Each row of a before or after table is a point. The points were changed in one or more steps. Then noise was added and the rows were shuffled. The steps act on columns, c1 being the first. What was done? A step turns or swaps two columns, mirrors them in a line or flattens them onto one, adds a multiple of one to another, or multiplies or shifts one. Angles are multiples of 10 degrees, from the lower column toward the higher: turns from -170 to 170, lines from 10 to 170 but not 90. Use the fewest steps. Two steps may share a column if one is a turn and the other turns, adds or multiplies; they go together, in the order done. Otherwise the lowest column goes first.

Before, 14 rows:
[[ 10 -19   1]
 [ 10 -17  26]
 [ 48 -18  16]
 [ 15   4  15]
 [  8   5  13]
 [ 23  -2  12]
 [  6   4  19]
 [ 13 -18  26]
 [  7  22  14]
 [ 29 -20 -24]
 [ 44  -6   9]
 [ 13  -4  14]
 [  7 -11   3]
 [ 34 -12 -67]]
After:
[[ 24 -16  25]
 [ 24 -18   1]
 [120 -18  17]
 [ 71 -21 -25]
 [ 35   3  14]
 [ 31 -17  27]
 [ 18   6  12]
 [111  -2   9]
 [ 86 -13 -66]
 [ 14   2  18]
 [ 57  -2  13]
 [ 19  22  10]
 [ 19 -10   4]
 [ 31  -2  13]]
Steps: multiply c1 by 2.5

Before (14 x 8):
[[-20  11  -5   1 -11 -12 -23  39]
 [-11   4 -22 -10   3  -6  -6  12]
 [-18   4  13   3 -51  -9  -1 -20]
 [-23  13   2  19  11  14 -30  42]
 [ 22   9   5  19   5 -12   8  43]
 [-22  20  25 -24   6  93  14  22]
 [ -9 -22  21   8   1 -14 -17  37]
 [-23   8  10  17   6   3   1  10]
 [ 79  27  12  11 -19 -13 -21 -22]
 [-23  27  26  -3  14 -10 -17  36]
 [-27  14  27   4 -26  12   8  28]
 [  7   8 -20   6  10  -5 -21  35]
 [ 47 -40  13 -40  13  -1  11   3]
 [-25  26 -11   3 -17 -14 -17  27]]
After, 14 rows:
[[ 13   5  12 -19 -53  -9  13 -17]
 [ -7   9 -19 -12  10  -6 -39  14]
 [ 31  20  24 -26   5  94  -5  25]
 [ 17  12  -5 -31 -10 -13 -41  14]
 [  8  13   1 -48  10  15 -49  12]
 [-66  26  11   4 -19 -11  -3 -28]
 [  5   9   9 -41   5   2  -5  10]
 [-29   9   6 -15   5 -10 -22  38]
 [  3 -21  22  23   0 -13 -37  18]
 [ 16  26  -9 -58 -16 -15 -31  10]
 [-11 -38  13 119  13   0   6  12]
 [ 15   4 -23  -4   3  -6 -13   6]
 [ 18  12  26 -40 -25  12 -13  26]
 [ 18  27  26 -53  13 -10 -37  16]]
Steps: turn c1 and c4 by 140 degrees; add -1.5 times c2 to c4; turn c7 and c8 by 40 degrees

Before:
[[  36 -101   -1   -6    1  -25   54  -18  -32  -60   38]
 [  44   66   47   21  -20  -43   14   69    5  -43  -84]
 [  53  -21    6   35   -6   18  -48   10  -93   73  -10]
 [  77  -32   97   33   54    8   24  -15  -18  -44  -40]
 [   4   15   22   18   65   38   -2   16  -18   18   97]
 [  21    2  -85    3  -22   12   41  -12   -5  -69   43]
 [ -23  -10   48   16  -12  -35   -8   41  -16  -41  -25]
 [ -19  117   50    3   26    0  -67  -44  -18  -98   -5]
 [ -34   83    1   67   21   33    9  -18   -4    5  -47]
 [  40   32  -12   18   17  -43   69    4  -50  -40   -5]
 [ -41  -29   -2  -10   67   24  -45   14  -33  -41  -11]
 [  45   27   20  -71    3    6   60  -41   22   79   38]
 [  -2  -60   11    5   31  -63  -65   -3   20   15  -51]]
After:
[[  11    4  -36   27   66   -2   22   89  -40  -46  -43]
 [   6   74   17    3   20    5  -66   64   25 -101   35]
 [   5  -17   -1    7   31  -44  -68   16   69   22  -64]
 [   8   -6  -10   -6   60   17  -46  -13   -1  -39  -23]
 [   8   25    4   17   26  -34   68  -12 -100  -41    9]
 [   3  -13  -14   32    4   19  -48   -3  -55   77  -14]
 [   3  -84   16   -5   11  -18   52   13  -64  -59    4]
 [  12  -41  -26   17   67   23    0   11  -15   20   90]
 [   0    7  -60   15  -17  -24  -12   18  -14  -40  -25]
 [  -9   78  -82   23  -10  -34   13    9   -5  -41  -51]
 [   2   75   15   66   14   27   10   11  -13    2  -13]
 [   6    6   26  -67   16    7   58   42  -20   77   45]
 [  -2  -16   54    7  -18   10   40  -70  -29  -73   35]]
Steps: flatten c1 and c5 onto the line at 80 degrees; multiply c2 by 0.7; turn c2 and c11 by 30 degrees; turn c3 and c8 by 120 degrees; multiply c6 by 0.7; add -0.7 times c7 to c9
